Each row is a point. A path goes straight from each point to the next, and from the last back to the first. The post is the endless flat space through its rows: a point in 2 columns, a line in 3, a plane in 4, and so on, so that a path can go around it. Count how often the path circles the post. Going back the other way cancels.
In the rows, zero is written as 128.

Post (2 x 3):
|  92 | 149 | 133 |
| 175 |  85 | 115 |
Path:
|  92 | 127 | 111 |
| 110 |  83 | 163 |
| 193 | 109 | 147 |
| 161 | 134 | 112 |
| 209 |  78 |  91 |
| 121 | 163 | 118 |
| 153 | 105 |  99 |
| 173 |  51 | 123 |
| 104 | 170 | 174 |
| 152 | 164 | 129 |
| 180 | 148 | 116 |
| 153 |  44 | 160 |
|  72 | 125 | 146 |
| 200 |  97 | 125 |
| 170 | 110 | 105 |
| 147 | 128 | 111 |
| 215 |  85 | 152 |
| 227 |  94 | 121 |
| 150 | 181 |  99 |
|  35 | 219 | 162 |
| 144 | 134 | 134 |
| 108 | 156 | 120 |
Times around: 2

Post (5 x 6):
| 144 |  96 | 101 | 194 | 188 | 117 |
| 140 | 118 | 159 | 124 |  69 | 132 |
| 123 | 129 | 175 |  95 |  95 | 159 |
| 124 | 119 |  98 | 104 | 177 |  87 |
| 157 | 138 | 130 | 118 |  87 | 166 |
Path:
| 163 | 139 |  93 | 238 | 193 | 129 |
| 169 | 186 |  77 | 117 | 133 | 146 |
| 145 | 132 | 168 |  91 | 132 | 168 |
| 123 |  75 | 138 | 114 | 200 | 132 |
| 117 |  60 | 200 | 143 |  61 |  91 |
| 111 |  75 | 171 |  84 | 208 |  99 |
| 102 |  77 | 185 | 217 | 190 |  49 |
| 146 | 153 | 107 | 192 | 101 |  99 |
| 118 | 148 |  66 |  89 | 117 | 155 |
| 145 |  89 | 129 |  74 |  87 | 185 |
| 157 |  73 | 108 | 116 | 146 | 117 |
| 136 |  85 |  93 | 156 | 161 | 111 |
| 202 |  93 |  95 | 202 | 103 | 169 |
| 118 | 150 | 220 |  60 | 132 | 206 |
| 104 | 154 | 185 | 140 | 170 | 162 |
| 108 | 136 | 123 | 164 | 157 | 156 |
| 150 | 107 |  97 | 185 |  97 | 103 |
|  71 | 172 | 188 |  78 | 154 | 143 |
| 153 | 177 | 124 | 108 | 141 | 112 |
| 149 | 131 | 125 | 115 | 175 | 179 |
| 151 |  52 | 111 | 137 | 109 | 121 |
| 167 | 163 | 139 |  69 | 148 | 205 |
| 137 | 191 | 168 |  54 |  78 | 204 |
| 146 | 183 |  81 |  94 |  50 | 106 |
| 148 |  75 | 102 | 210 | 108 | 109 |
| 141 |  61 | 122 | 152 | 151 | 113 |
| 153 | 123 | 147 | 114 | 174 | 172 |
Times around: 2

Post, 8 rows:
| 128 | 128 |  79 | 135 | 165 |  82 | 168 | 124 | 130 |
| 147 |  87 | 109 | 155 | 139 | 111 | 111 | 109 |  86 |
| 160 | 210 |  77 | 138 | 113 |  85 | 133 | 148 | 120 |
| 142 | 144 |  56 | 115 | 163 |  77 |  99 | 147 | 107 |
| 165 |  97 | 130 |  94 | 114 | 170 | 107 | 117 | 166 |
| 169 | 112 | 164 |  98 | 132 | 141 | 103 | 144 | 136 |
| 114 | 182 | 152 | 144 |  38 | 159 | 138 | 198 | 116 |
| 126 | 144 | 159 | 118 | 155 | 153 |  43 | 118 | 166 |
Path (24 x 9):
| 142 | 176 | 133 | 116 | 181 | 125 |  79 | 148 | 152 |
| 154 | 191 | 106 | 128 | 129 | 122 | 126 | 106 | 132 |
| 192 | 148 | 116 | 114 | 122 |  79 |  60 | 131 |  78 |
| 122 |  72 |   7 | 163 | 151 |  46 |  91 | 135 |  72 |
| 116 | 186 |  99 | 176 | 145 | 126 | 143 | 115 | 177 |
| 231 | 149 | 132 |  78 | 124 | 169 |  82 | 174 | 111 |
| 166 | 115 | 149 | 169 | 147 | 108 | 178 | 117 | 171 |
| 145 | 109 | 166 |  88 |  92 | 103 | 129 | 164 | 175 |
| 108 | 196 | 127 |  87 | 121 | 113 |  92 | 147 | 109 |
| 169 | 134 | 151 | 104 | 119 | 158 | 189 | 142 | 162 |
| 138 | 115 | 143 | 125 | 179 | 135 | 147 | 115 | 194 |
| 163 | 126 | 110 | 166 |  97 |  90 | 156 | 143 | 121 |
| 136 | 174 |  55 | 132 |  75 |  94 | 101 |  80 | 148 |
| 117 | 141 | 106 | 105 | 116 | 154 |  74 | 149 |  93 |
| 145 | 127 |  59 | 145 |  87 | 171 | 146 | 132 | 103 |
| 194 | 158 | 126 |  90 |  94 | 146 | 175 | 182 | 192 |
| 153 | 128 |  55 | 151 |  95 | 108 | 157 |  86 | 166 |
| 113 | 175 | 129 | 156 | 105 | 124 |  60 | 107 | 115 |
| 187 | 125 | 142 |  90 | 159 | 123 |  83 | 157 |  60 |
| 244 | 184 | 137 | 126 | 143 | 114 |  73 | 126 | 108 |
| 185 | 127 |  44 | 143 | 190 | 104 | 132 |  94 |  67 |
| 181 | 176 | 171 |  55 | 107 | 120 | 197 | 123 | 142 |
| 119 | 163 | 125 | 140 |  98 |  86 | 105 | 165 | 137 |
| 189 | 106 | 140 | 117 | 152 | 115 | 151 | 143 | 175 |
Times around: 1

Post, 13 rows:
| 112 | 143 | 136 | 116 | 130 | 133 | 146 |  82 | 124 |  94 | 124 |  78 | 143 | 144 |
|  80 | 115 | 147 | 125 | 153 | 141 | 116 | 128 |  95 | 130 | 130 | 108 | 139 | 172 |
| 132 |  93 |  64 | 113 | 132 | 137 | 105 | 135 | 133 | 135 | 124 | 141 |  77 |  94 |
| 140 | 107 |  83 | 147 | 153 | 154 | 117 | 133 | 171 | 167 | 115 | 149 | 124 | 128 |
|  92 | 141 | 137 | 151 | 148 | 100 | 101 | 177 | 133 | 163 | 172 | 178 | 151 |  89 |
| 100 | 171 | 150 | 122 | 152 | 141 | 108 | 159 | 115 | 154 | 108 | 176 | 155 | 117 |
| 135 | 100 |  76 | 178 | 166 | 155 |  91 | 143 | 140 | 120 | 106 | 139 |  91 |  78 |
| 137 | 124 | 143 | 121 | 112 | 166 | 151 |  91 |  60 | 116 | 117 | 104 | 149 | 129 |
| 153 | 115 |  76 | 140 | 150 | 162 | 132 | 157 | 148 |  92 | 155 | 154 |  93 | 118 |
| 107 | 113 | 159 | 108 | 124 | 154 | 105 |  82 | 116 | 120 | 136 | 142 | 153 | 141 |
| 155 | 125 | 192 | 110 | 128 | 131 | 142 |  85 | 106 |  95 | 108 |  91 | 112 | 146 |
| 157 | 130 | 161 | 120 | 123 | 186 | 126 |  79 | 111 | 116 | 131 |  60 |  91 | 116 |
| 118 | 113 |  79 | 166 |  91 | 146 |  97 | 161 | 162 | 113 | 121 | 143 | 103 | 120 |
Path, 31 rows:
| 151 | 111 | 129 | 113 | 136 |  79 |  66 |  93 | 153 | 124 | 166 | 123 |  62 |  57 |
| 170 | 150 | 141 |  26 | 153 | 191 | 136 | 115 |  52 | 163 | 121 | 115 | 129 |  99 |
| 137 | 103 | 105 | 149 | 188 | 169 | 103 | 129 | 178 | 166 | 127 | 144 | 137 |  93 |
| 159 | 102 | 131 | 130 | 121 | 196 | 118 |  87 |  84 | 117 |  52 | 121 |  77 |  54 |
| 136 | 122 |  81 | 126 |  29 | 138 | 184 | 104 |  65 |  92 | 109 |  73 |  97 | 153 |
| 151 | 182 | 127 | 190 | 153 | 181 | 100 | 111 | 117 | 137 | 148 | 185 | 164 |  78 |
| 168 |  92 | 113 | 100 | 174 | 160 | 129 |  94 |  91 | 118 | 101 | 152 | 136 | 142 |
| 108 |  96 |  55 | 124 |  99 | 198 |  88 | 118 | 145 | 125 | 138 | 157 | 140 | 126 |
| 139 | 142 | 142 |  55 | 116 | 128 | 138 | 145 | 127 |  54 | 172 | 194 | 108 |  97 |
| 136 | 111 | 164 | 136 | 177 | 181 | 123 | 141 |  96 | 174 |  49 | 106 | 108 |  82 |
| 160 |  99 | 132 | 123 | 169 | 174 | 119 | 154 | 118 |  80 | 185 | 139 |  89 | 110 |
| 126 | 208 | 171 | 128 | 175 | 128 | 111 | 146 | 123 | 157 |  57 |  75 | 122 | 110 |
|  98 | 146 |  97 | 167 | 151 | 115 | 120 | 193 |  97 |  92 | 166 | 166 | 127 | 128 |
| 115 |  85 |  52 |  25 |  88 | 165 | 104 |  32 | 122 | 132 | 126 | 137 |  65 | 118 |
| 172 | 116 | 143 | 116 | 152 | 186 | 132 | 117 | 112 | 114 | 131 | 163 |  78 |  90 |
| 110 | 104 | 128 |  83 |  52 | 200 | 136 | 175 |  83 | 104 | 139 | 136 | 102 | 167 |
| 176 | 130 | 165 |  81 | 125 | 139 | 163 | 117 | 140 | 140 | 111 | 114 | 143 | 152 |
|  91 | 100 | 161 |  76 | 150 | 140 | 107 | 111 | 132 | 112 | 109 | 130 |  96 | 140 |
| 124 |  92 | 130 | 118 | 181 | 167 | 134 | 128 |  94 | 153 | 157 | 162 | 103 | 149 |
| 112 | 119 |  41 | 130 |  74 | 106 | 152 |  90 | 120 |  96 | 177 | 114 | 131 | 146 |
| 113 | 163 | 140 | 138 | 169 | 153 |  98 | 102 | 135 | 127 | 152 | 173 | 185 |  94 |
| 146 |  48 |  97 | 148 | 249 | 151 | 103 | 126 | 126 | 219 | 125 | 101 | 130 | 102 |
| 172 | 164 | 167 | 101 | 132 | 139 | 161 | 180 | 156 | 170 |  94 |  92 | 112 | 109 |
| 104 | 107 | 171 | 132 | 145 | 152 | 144 | 133 | 139 | 144 | 136 | 135 | 115 | 159 |
| 154 | 127 | 157 |  98 | 170 | 121 | 152 | 112 |  59 | 116 | 125 | 199 | 110 | 123 |
| 132 | 160 | 125 | 139 | 125 |  96 | 141 | 106 | 151 | 146 | 139 | 123 | 160 | 116 |
| 161 | 124 | 116 | 186 | 110 | 127 |  66 | 216 | 154 | 116 | 113 | 198 |  94 |  71 |
| 128 | 106 | 153 | 110 | 148 | 116 | 122 | 133 |  60 |  87 | 115 | 100 | 142 |  95 |
| 109 |  92 | 133 | 111 | 107 | 159 | 130 | 153 |  68 | 133 | 188 | 127 |  98 |  78 |
| 115 | 129 |  98 | 146 | 105 | 152 | 164 | 154 |  89 |  82 | 157 | 170 | 116 | 133 |
| 103 | 100 | 106 | 115 | 139 | 193 | 111 | 104 |  36 | 164 |  92 | 155 | 133 | 158 |
Times around: 3

Post (17 x 18):
| 124 | 124 | 143 | 129 | 174 | 176 | 123 |  74 | 106 | 183 | 133 | 143 | 140 | 190 | 115 | 102 | 105 | 104 |
|  76 | 184 | 160 | 121 | 136 |  96 | 125 | 112 | 130 | 172 | 125 | 131 | 160 | 104 | 122 | 152 | 132 | 132 |
|  74 | 100 | 130 | 147 | 147 | 132 | 153 |  98 |  63 | 107 | 106 | 108 | 146 | 112 | 147 | 164 | 121 | 168 |
| 135 | 133 | 132 | 125 |  77 |  94 | 120 | 102 | 144 |  64 | 134 | 125 | 127 |  91 | 121 | 142 | 118 | 192 |
| 146 | 150 | 109 | 136 | 160 | 159 | 133 | 137 | 134 | 164 | 135 | 102 | 140 | 167 | 147 | 141 | 160 | 112 |
|  93 | 136 | 168 |  92 |  83 | 103 | 152 | 101 | 134 |  58 | 128 | 131 | 121 | 111 |  76 | 167 | 151 | 139 |
| 109 |  88 | 113 | 118 | 126 | 155 | 102 |  97 |  97 | 153 | 108 | 164 | 138 | 126 | 155 | 116 | 123 |  93 |
| 138 | 103 |  93 | 128 |  68 |  93 |  74 |  99 | 109 | 104 | 147 |  94 | 141 | 137 | 177 |  96 | 170 | 109 |
| 120 | 103 | 140 | 135 | 138 | 100 | 136 |  71 | 133 | 168 | 121 | 158 | 130 | 148 | 107 | 104 | 123 | 134 |
| 135 | 154 | 143 | 137 | 131 | 175 | 102 |  91 | 116 |  81 |  88 | 153 | 102 | 171 |  89 | 117 | 152 | 131 |
| 112 | 169 | 125 | 123 | 117 |  99 | 151 | 150 | 145 |  87 | 138 | 118 | 155 | 149 |  89 | 110 | 139 | 119 |
| 142 | 151 | 144 | 139 |  77 |  98 | 132 | 111 | 167 | 150 | 149 | 110 | 158 | 133 | 139 |  90 | 143 |  84 |
| 145 | 112 | 161 | 177 | 104 | 125 | 169 | 155 |  96 | 175 | 149 | 140 | 137 | 152 | 143 | 121 | 139 | 134 |
|  67 | 157 | 113 | 109 | 146 | 184 | 147 |  93 | 120 | 158 | 120 | 133 | 122 | 155 | 142 | 119 | 165 | 122 |
|  89 | 183 | 135 | 130 |  97 | 145 | 131 | 123 | 163 | 129 | 127 |  99 | 128 | 138 |  92 | 173 | 130 | 129 |
| 142 | 149 | 147 | 114 | 111 |  87 | 112 | 131 | 170 |  93 | 146 |  44 | 106 | 141 | 100 | 121 |  99 | 154 |
| 158 | 152 |  86 | 141 |  43 | 126 | 125 |  85 |  97 | 141 | 109 | 162 |  74 | 120 | 131 | 144 | 141 |  87 |
Path, 32 rows:
|  81 | 148 | 131 | 111 | 143 | 137 | 151 | 120 | 163 | 128 | 146 | 124 | 121 | 129 | 150 |  68 | 155 | 158 |
|  92 | 116 |  94 | 103 |  95 | 124 | 107 | 103 | 142 | 162 | 144 |  68 | 105 | 120 | 150 | 125 | 161 |  78 |
| 110 | 198 | 138 | 161 | 106 | 140 | 120 |  77 | 104 | 116 |  70 | 107 | 137 | 119 | 111 | 141 | 141 | 129 |
| 131 | 115 |  96 |  54 |  91 |  84 |  49 |  89 |  92 | 101 | 109 | 121 | 146 | 106 | 184 | 101 | 170 | 101 |
| 211 | 115 | 179 | 166 |  61 |  97 |  90 | 117 | 149 |  89 |  98 | 155 | 106 | 126 |  87 | 109 |  77 | 175 |
|  94 |  98 | 112 | 197 |   7 | 142 |  85 |  82 |  25 | 103 | 110 | 159 | 158 |  92 | 181 | 144 | 142 | 143 |
| 112 | 115 | 155 | 133 | 103 | 152 | 107 |  73 | 126 | 149 | 138 |  85 | 127 | 137 | 147 |  75 | 110 | 104 |
| 115 |  83 | 161 | 138 |  69 | 168 | 179 |  94 | 199 | 180 | 182 | 117 | 149 |  95 | 154 | 108 |  96 | 109 |
| 128 | 138 | 141 | 152 |  86 |  89 | 201 | 132 |  68 | 115 | 125 | 158 | 130 |  83 |  88 | 175 | 153 | 153 |
| 114 | 169 | 106 |  95 | 130 | 112 | 119 |  90 | 176 | 138 | 154 | 126 | 188 | 144 | 126 | 116 | 165 | 139 |
|  36 | 136 | 183 |  76 | 168 | 166 | 151 | 110 | 164 | 134 | 113 | 176 | 191 | 103 | 101 | 180 | 125 | 144 |
| 130 | 119 | 115 | 116 | 126 |  96 | 117 | 107 | 146 | 132 | 131 |  94 |  88 | 174 | 129 | 123 | 127 | 121 |
| 133 | 192 | 134 | 161 |  80 | 116 | 125 |  48 | 101 | 209 | 104 | 157 | 109 | 127 | 166 | 127 | 149 | 161 |
| 105 | 173 | 163 |  70 |  76 | 124 | 162 | 102 | 158 | 141 | 128 | 145 | 103 | 108 |  87 | 156 | 169 | 117 |
|  99 | 171 |  97 | 154 | 112 | 178 | 156 |  87 |  79 | 209 |  82 | 155 |  91 | 169 | 175 | 116 | 207 |  99 |
|  90 | 105 | 118 | 119 | 110 |  74 | 134 |  87 | 102 |  63 | 108 | 156 | 161 | 113 | 159 | 111 | 151 | 150 |
| 130 | 147 | 102 | 153 | 149 |  69 | 139 | 115 | 140 | 162 | 149 | 122 | 210 | 117 | 171 | 129 | 129 |  90 |
| 168 | 131 | 111 | 156 | 120 | 121 | 132 | 106 | 133 | 124 | 161 | 147 | 123 | 134 | 136 | 132 | 152 | 151 |
| 123 | 134 | 123 | 133 | 145 | 131 | 137 | 131 | 108 | 131 | 167 | 101 | 132 | 202 |  77 | 113 | 149 |  90 |
| 113 |  92 | 100 | 121 |  95 | 111 | 131 |  99 | 175 | 123 | 170 | 143 | 148 | 156 | 132 | 101 | 161 | 133 |
|  92 | 123 | 131 | 120 | 113 | 111 | 136 | 102 | 107 | 142 | 109 | 152 | 111 | 109 | 161 | 140 | 128 | 121 |
|  76 | 153 | 135 | 101 |  77 | 129 | 118 | 132 | 175 | 138 | 134 | 131 |  99 | 130 | 105 | 165 | 154 | 132 |
| 136 | 162 | 207 |  92 | 193 |  97 | 167 | 133 | 123 | 149 | 166 | 141 | 133 | 158 |  77 | 165 | 163 | 120 |
| 122 | 139 | 155 | 106 | 155 | 111 | 150 |  51 | 132 | 180 | 143 | 182 | 187 |  86 | 129 | 111 | 128 | 108 |
| 113 | 201 |  94 | 183 |  81 | 136 | 175 | 103 |  82 | 194 |  97 | 126 | 128 | 142 | 115 | 138 | 176 | 101 |
| 123 | 173 | 134 | 107 | 141 | 110 | 138 | 116 | 139 | 102 |  92 | 158 | 149 | 121 |  77 | 168 | 144 | 150 |
|  86 |  65 |  95 | 114 |  81 | 110 | 226 | 102 | 110 |  60 | 135 |  93 | 109 | 164 | 130 | 108 | 176 | 111 |
| 112 | 112 | 110 | 120 | 168 | 113 | 135 |  90 | 128 | 161 | 142 | 167 | 154 | 167 | 129 | 132 | 164 | 106 |
|  96 | 146 | 149 | 141 | 140 | 156 | 135 | 122 | 149 | 165 | 121 | 138 | 100 | 179 | 104 | 146 | 150 |  96 |
| 119 | 155 | 163 | 109 | 113 | 107 | 176 | 121 | 119 |  66 | 123 | 155 | 137 | 115 |  93 | 161 | 145 | 129 |
| 110 | 154 | 115 | 128 |  92 |  92 | 138 |  89 | 112 | 128 | 100 | 159 | 146 | 118 | 173 | 111 | 159 | 109 |
| 110 | 132 |  73 | 108 | 114 |  78 | 185 | 129 | 121 | 108 | 147 | 180 |  91 | 101 | 133 | 152 | 114 | 169 |
Times around: 2

Post (17 x 18):
|  81 | 139 | 111 | 142 | 102 | 129 | 151 | 127 | 130 |  85 |  63 |  62 | 132 | 180 | 169 |  88 | 189 | 189 |
| 184 | 146 | 119 |  70 | 115 | 117 |  55 |  92 | 110 | 113 | 129 | 123 |  73 |  84 | 101 | 152 | 100 | 117 |
| 154 |  93 | 108 | 178 | 111 |  62 |  81 | 149 | 131 | 110 | 151 | 130 | 162 | 191 | 103 | 199 | 104 | 122 |
| 126 | 170 | 136 | 103 | 113 | 135 |  93 |  99 | 143 | 123 | 134 | 160 | 104 | 139 | 154 | 180 | 128 |  71 |
|  84 | 136 | 125 | 135 | 111 | 143 | 159 | 201 | 131 | 112 | 129 |  76 | 117 | 179 | 138 |  74 | 162 | 167 |
| 162 | 107 | 106 | 131 | 147 | 161 | 112 |  51 | 154 | 133 | 130 | 129 | 107 | 129 | 124 | 134 | 106 |  95 |
| 125 | 111 | 113 | 119 | 135 | 152 |  78 |  81 | 127 | 126 | 158 | 172 |  53 |  86 | 133 | 206 | 129 | 104 |
|  96 | 158 | 131 | 160 | 157 | 122 | 119 | 152 | 134 | 119 | 101 |  93 | 126 | 189 | 148 |  81 | 112 | 211 |
| 119 | 136 | 109 | 163 | 156 |  98 | 112 | 158 | 101 | 105 | 118 |  81 | 176 | 120 | 185 |  98 | 154 | 174 |
| 169 | 139 | 143 | 173 | 118 | 108 | 136 | 111 |  69 | 165 | 189 | 103 | 151 | 141 | 136 | 184 |  96 | 163 |
|  87 | 150 |  71 | 110 | 145 | 140 | 155 | 180 | 119 | 149 |  96 | 104 | 121 | 193 | 132 | 102 | 171 | 164 |
| 167 | 164 | 110 | 161 | 115 | 170 |  88 | 117 | 102 | 125 | 131 | 174 | 110 | 134 | 100 | 176 | 121 |  92 |
| 151 | 123 | 131 | 112 | 122 | 169 |  62 | 110 |  76 |  99 | 126 | 178 | 133 | 172 | 127 | 141 | 128 |  95 |
| 146 | 103 | 140 | 130 |  98 | 178 |  79 | 114 | 122 | 157 | 112 | 131 |  96 |  91 | 160 | 173 | 120 | 110 |
|  83 | 111 | 142 | 178 | 132 | 108 | 128 |  98 |  77 | 110 | 156 | 124 | 171 | 108 | 119 | 170 |  49 | 107 |
| 131 | 107 | 169 | 138 | 151 | 151 |  97 | 125 | 121 | 132 | 116 |  98 | 165 | 103 |  83 | 180 | 136 | 135 |
| 123 | 108 | 153 | 208 | 160 |  61 | 135 | 154 |  89 | 120 | 146 |  94 | 125 | 144 | 121 | 191 |  93 | 115 |
Path:
|  87 | 128 | 157 |  85 | 165 | 169 |  74 |  52 |  88 |  91 | 131 | 172 | 114 | 130 |  98 | 127 | 103 |  96 |
|  40 | 158 | 175 | 163 |  85 | 166 | 133 | 168 | 109 | 126 |  95 | 110 |  78 |  83 | 159 | 166 | 149 | 110 |
| 101 | 102 | 162 | 157 |  68 | 183 | 105 | 129 | 148 | 113 |  86 | 109 |  79 | 117 | 155 | 101 | 147 | 131 |
|  84 |  98 | 103 | 167 | 175 | 142 | 181 | 101 | 137 | 123 |  92 | 150 | 109 | 179 | 119 | 134 | 127 |  99 |
| 153 |  11 | 135 |  98 | 153 | 172 |  31 | 170 | 116 |  95 |  65 | 133 | 166 | 182 |  46 | 123 |  82 | 156 |
| 127 | 144 |  91 |  50 | 186 |  69 |  25 | 149 |  94 | 108 | 156 | 110 |  63 | 151 | 103 | 160 | 100 | 155 |
| 152 |  86 | 129 | 154 | 132 | 134 | 124 |  72 | 113 | 131 | 121 | 114 | 222 | 236 | 132 | 162 | 146 |  76 |
| 114 |  99 | 179 | 185 | 111 |  82 | 128 | 185 |  83 | 145 | 184 | 105 | 229 | 143 | 214 | 129 | 133 | 112 |
| 159 |  79 | 163 | 182 | 123 | 214 | 134 |  92 | 149 | 157 |  96 | 160 | 143 | 115 |  87 | 177 | 116 |  59 |
| 109 | 114 | 107 | 127 | 126 | 168 |  93 | 173 | 163 | 117 | 127 | 137 | 137 | 155 | 139 | 131 | 151 | 183 |
|  89 |  84 |  93 | 177 | 154 |  51 |  94 | 112 | 120 |  58 | 170 | 160 | 169 |  92 | 155 | 172 |  53 |  86 |
| 158 | 143 | 156 | 137 | 141 |  99 |  68 |  92 | 127 |  68 | 141 | 154 | 169 | 155 |  75 | 249 | 151 |  74 |
| 138 | 154 | 163 | 104 | 107 | 212 |  93 | 127 | 111 | 154 |  70 |  95 | 148 | 143 | 105 | 132 | 146 | 129 |
|  89 | 142 | 108 | 120 | 142 | 114 | 113 | 195 |  73 | 146 | 119 |  88 |  72 | 100 | 142 |  91 | 143 |  95 |
|  94 | 154 | 122 | 155 |  65 | 121 | 170 | 100 | 129 | 134 | 136 | 128 |  95 | 185 | 167 | 157 | 142 | 161 |
| 189 | 134 | 131 | 247 | 108 |  97 | 118 | 198 | 149 | 188 | 200 |  78 | 104 | 104 | 145 | 164 | 100 | 165 |
| 134 | 177 | 125 | 176 |  41 |  69 |  90 | 125 |  76 | 111 | 114 | 114 |  94 | 241 | 160 | 217 | 129 | 107 |
| 189 | 195 | 142 | 131 | 154 |  88 |  50 | 248 | 102 | 189 | 153 |  96 | 159 | 186 | 132 | 146 | 120 | 164 |
| 206 | 147 | 119 | 116 |  51 | 132 | 108 | 124 | 157 | 186 | 131 |  60 | 132 | 113 | 113 | 159 | 184 | 132 |
| 114 | 150 | 103 | 195 | 109 | 108 | 194 |  98 |  95 | 160 | 154 | 144 |  44 | 190 | 187 | 166 | 137 | 150 |
|  70 |  84 | 153 | 165 | 175 | 201 | 187 | 127 | 135 | 133 |  73 | 115 |  90 | 168 | 123 | 134 | 121 | 142 |
| 224 | 116 |  85 | 171 |  82 | 130 | 129 | 156 |  97 | 151 | 194 | 118 | 127 | 189 | 171 | 162 | 143 |  98 |
| 131 | 151 | 137 | 130 |  79 | 157 | 117 | 142 | 108 | 105 | 110 |  98 |  95 | 109 | 110 | 171 | 161 | 173 |
| 193 | 119 | 101 | 156 | 148 |  48 |  77 | 157 | 106 | 153 | 184 | 116 | 164 | 195 | 103 | 184 |  65 | 109 |
| 129 | 107 | 135 | 148 | 177 | 135 | 118 |  99 | 121 | 156 | 157 |  90 | 116 | 149 | 131 | 107 |  75 | 154 |
| 145 | 199 | 121 | 111 | 132 | 129 | 125 | 129 | 109 | 159 | 169 | 132 | 136 | 159 | 150 | 189 | 151 | 114 |
| 175 | 164 | 122 |  93 |  39 |  93 |  43 | 141 |  69 |  82 | 114 |  55 | 154 | 204 | 192 | 126 | 158 | 192 |
| 104 | 149 | 135 | 142 | 116 |  71 |  30 | 146 |  69 | 111 | 141 | 115 | 179 | 158 | 139 | 135 |  83 | 137 |
Times around: 3
